Each wall is flat, endless, passes through zero and stands at right angles to its row. A trip goes straight from one point to another. List the walls that it crosses, first one first.

Walls:
(1): [-0.27  0.38]
(2): [-0.25 -0.06]
(3): [-0.13 -1.04]
(4): [-0.96 -0.42]
Trips:
[0.13 0.38] to [-0.20  0.29] => 2, 4
[-0.64  0.15] to [ 0.02 -0.29] => 3, 1
[ 0.06 -0.48] to [0.56 0.27] => 2, 4, 3

Walls:
(1): [ 0.40  0.19 -0.80 -0.18 -0.13  0.49 -0.22 -0.34  0.29 -0.78  0.08]
(2): [ 0.09 -0.03 -0.08  0.31  0.08  0.64 -0.11 -0.48  0.11 -0.42 -0.06]
(3): [ 0.04  0.12  0.37  0.46 -0.54  0.36  0.54  0.80  0.10 -0.20  0.37]
(4): [-0.60 -0.85 -0.30 -0.38 -0.73  0.17  0.55 -0.48 -0.16 -0.05  0.40]
(5): [ 0.28  0.53  0.84  0.42  0.32  0.02 -0.32  0.04 -0.34 -0.17  0.54]
(6): [ 0.03  0.39 -0.79  0.27 -0.37  0.03  0.42  0.26  0.38  0.34  0.25]
(7): [-0.09 -0.23  0.29  0.14  0.45 -0.93  0.07 -0.40 -0.13  0.34 -0.04]
Trips:
[-0.49  0.12  0.38 -0.17  0.70  0.36 -0.10 -0.03  0.18  0.24  0.14] to [-0.24  0.44 -0.57 -0.11  0.23 -0.49 -0.08 -0.16  0.27  0.35  0.25] => 2, 6, 5, 1
[ 0.06  0.35  0.09 -0.32  0.42  0.59 -0.30  0.02  0.01 -0.10  1.07] to [-0.49  1.09 -0.73  0.27  0.37 -0.09 -0.03  0.36 -0.19 -0.57  0.28] => 6
[-0.15  0.12  0.05 -0.07  0.06 -0.37  0.25  0.16 -0.91  0.11 -0.02] to [-0.34 -0.25  0.59 -0.29 -0.60  0.83  0.03  0.04  0.21 -0.26 -0.07] => 3, 7, 2, 5, 1
[-0.38 -0.35  0.36 -0.13 -0.49 -0.51 -0.05 -0.45 -0.38 -0.50 -0.81] to [ 0.93  0.04 -0.36 -0.22 -0.04  0.03 -0.01  0.25 -0.07  0.19 -0.28] => 1, 4, 7, 6
[-0.04 -0.20  0.20 -0.14 -0.64  0.25 -0.09 -0.51 -0.23  0.03 -0.20] to [-0.32  0.36 -0.06 -0.09  0.17  0.24  0.25  0.26 -0.41  0.44 -0.34] => 1, 2, 6, 3, 4
